Each point is reached from the start by the listed moves, each made 0, 1 or 2 times, or once backwards (-1), plus a little noise. Is the number of moves made odd or even? Then give how often each move was made.

Moves:
(1): +0.43	+0.03	+0.18
(2): +0.01	+0.26	-0.38
Start: -0.25	-0.19	+0.01
Points:
-0.69	-0.50	+0.19 => even (-1, -1)
-0.26	-0.45	+0.37 => odd (0, -1)
+0.20	+0.35	-0.56 => odd (1, 2)
-0.26	-0.21	+0.00 => even (0, 0)

Moves:
(1): +0.22	+0.11	+0.06	-0.01	-0.05	-0.11	-0.10	+0.19	+0.15
(2): +0.00	+0.17	-0.03	+0.17	+0.10	+0.06	-0.11	+0.15	-0.12
(3): -0.28	-0.19	+0.03	-0.06	-0.27	-0.01	-0.23	-0.27	-0.16
(4): +0.13	+0.02	-0.10	+0.14	-0.13	-0.05	+0.04	-0.15	+0.20
(5): +0.00	-0.22	+0.14	+0.03	+0.22	-0.05	-0.26	-0.11	+0.18
(6): -0.10	+0.03	-0.03	-0.07	-0.12	+0.53	-0.12	-0.14	+0.00
(7): -0.08	+0.11	+0.22	+0.10	-0.07	-0.01	+0.13	+0.03	+0.08
(8): -0.13	-0.29	-0.08	+0.05	+0.04	-0.09	-0.07	+0.19	+0.23
Start: +0.01	+0.06	-0.05	+0.18	-0.08	+0.05	+0.01	-0.05	-0.08
Points:
-0.88	-1.16	-0.26	+0.14	-0.70	-0.15	-0.31	-0.69	+0.24 => odd (-1, -1, 2, 1, 0, 0, 0, 2)
-0.44	-0.72	+0.10	+0.40	-0.33	+0.28	-1.34	-0.57	+0.42 => odd (1, 1, 2, 1, 2, 1, 0, 1)
-0.18	-0.19	+0.44	+0.13	-0.77	-0.16	-0.45	-0.98	+0.10 => even (1, -1, 2, 1, 1, 0, 1, -1)
-0.74	+0.34	+0.27	+0.60	-0.37	+0.79	-0.18	-0.30	-0.46 => odd (-1, 2, 1, 0, 0, 1, 2, 0)
